Rows are points. The points of each table are mixes of a few directions, plus a little noise. Count the directions of each table, and those that both share. Where both have some left over, give the other angles between the two spaces (their principal angles), to ten degrees, smallest first.
(in the rows, 128 means zero)

First (7 x 3):
[[117 142 140]
 [137 146 107]
 [154   7 135]
 [112 145 147]
 [150 160  79]
 [138 161  98]
 [ 88 135 189]]
Second (4 x 3):
[[172 171  40]
 [120 119 144]
 [117 117 149]
 [103 103 178]]
Directions: first 2, second 1, shared 1

First (6 x 6):
[[127 128 127 129 128 126]
 [137 132 133 122 130 142]
 [145 136 138 116 131 154]
 [ 65  99  92 170 117  31]
 [ 88 110 105 154 121  67]
 [205 164 172  77 142 247]]
Second (9 x 6):
[[ 82  57 224 186 153 219]
 [141 153  92 112 116  96]
 [ 75 155  60 144 160  71]
 [170  95 107  58 151 126]
 [175 142 139  76 140 107]
 [140 171 127 117 132  89]
 [144 137 108 139  74 137]
 [ 79 124 112 183 115 140]
 [146 117 185 137 113 164]]
Directions: first 1, second 4, shared 0; angles 40

First (9 x 9):
[[150 155 154  76 112 133 130 150 122]
 [168 161 200   7  50 171 142 190 111]
 [146 185 176 155 209 146 116 150 122]
 [ 89  83  59 218 164  92 121  74 143]
 [119 137 108 184 189 108 117 106 134]
 [131 112  92  80  77  96 132 115 132]
 [109  87 117 142  93 142 136 122 130]
 [129 125 126 119 117 127 130 129 128]
 [110 106 120 172 140 135 128 117 131]]
Second (8 x 9):
[[141 169 154 101  97 160  97 178  72]
 [138 132  89 135  71  85 153 116 109]
 [ 88  61  85 137 158 116  96  79 165]
 [143  78 123  93 182 188  87  77 166]
 [123 144 181 164 135 121 164 145 132]
 [169 136  55  79  91 124 123 107 117]
 [116 186 135 147 164  93 173 186 151]
 [105 120 202 169 125 138 131 140 112]]
Directions: first 3, second 5, shared 1; angles 40, 50

First (9 x 12):
[[146 111  90 126 134 146 111  88 142 140 181  92]
 [144  72 112 130 113 182 134 143 115 129 156 162]
 [ 85 132 139 110 126  82 122 153 138  81  44 142]
 [104 102  85 121 133 209 130 114  90 169 118 159]
 [130 181 169 117  99  38 135 142 123 110 124 125]
 [155 150 142 105 124 127 112  83 134 117 165  64]
 [117 162 169 158 139  36 141 179 162 102  83 145]
 [174 148 169 138 143 158 131 108 137 136 171  83]
 [ 98  94  77 147 141 174 135 141 112 167 112 181]]
Second (9 x 12):
[[120 111 114 118  82 144 145  97 128 174 104 137]
 [114 102 117  61 104 151 137 154 102 122 137 119]
 [127 134 122 118 223  90  98 231 125  35 199 112]
 [ 90  72  36 116  97 160 153 119 133 218 120 159]
 [148 144 148 169 109   7 130 144 184 103 133 130]
 [137 142 151 130 133 127 122 126 125 109 126 121]
 [145 156 168 148 134 148 120  95 121 119 111 121]
 [138 149 151 152 140 166 120  90 117 136 110 125]
 [133 140 143 142 130 157 125  99 119 137 113 127]]
Directions: first 6, second 4, shared 2; angles 40, 70

First (8 x 18):
[[ 41 178 195 116 216 143  75 176 128 218 222 104 150 164 103 249  99 125]
 [144 125 129 132 107 123 132 127 132 122 124 144 126 120 122 113 131 121]
 [167  78  40 127 110 132 175  74 110  41  30  89 109 119 186  44 150 162]
 [138 108  91 126 128 132 146 106 119  94  89 106 121 127 154  99 136 145]
 [148 132 144 134  96 119 128 135 138 132 136 161 128 115 108 116 130 110]
 [175 133 157 142  56 108 130 139 148 132 140 198 126 100  89  96 134  92]
 [112 143 153 127 139 128 113 144 132 155 157 135 134 133 113 156 121 120]
 [ 97 128 115 120 173 140 124 124 117 130 126  88 130 145 149 152 123 148]]
Second (9 x 18):
[[101 126 114 120 169 139 125 123 118 128 123  90 129 144 148 147 125 148]
 [ 79 137 126 116 192 144 113 133 117 147 143  80 134 153 145 176 118 149]
 [ 78 146 147 120 186 140 106 144 122 162 161  97 137 150 129 185 115 138]
 [202 105 110 143  39 106 157 109 139  83  86 182 116  92 118  46 148 108]
 [225  91  92 146  17 104 171  96 140  59  61 188 109  83 126  14 155 108]
 [102 141 146 124 153 131 113 141 128 153 154 121 135 139 121 162 120 127]
 [152 131 145 135  91 117 129 135 138 131 136 164 127 115 107 113 131 110]
 [159 127 139 136  81 116 134 130 139 124 126 168 125 110 109 101 134 109]
 [ 51 146 135 111 225 150 103 140 111 164 161  61 140 168 148 207 112 156]]
Directions: first 2, second 2, shared 2
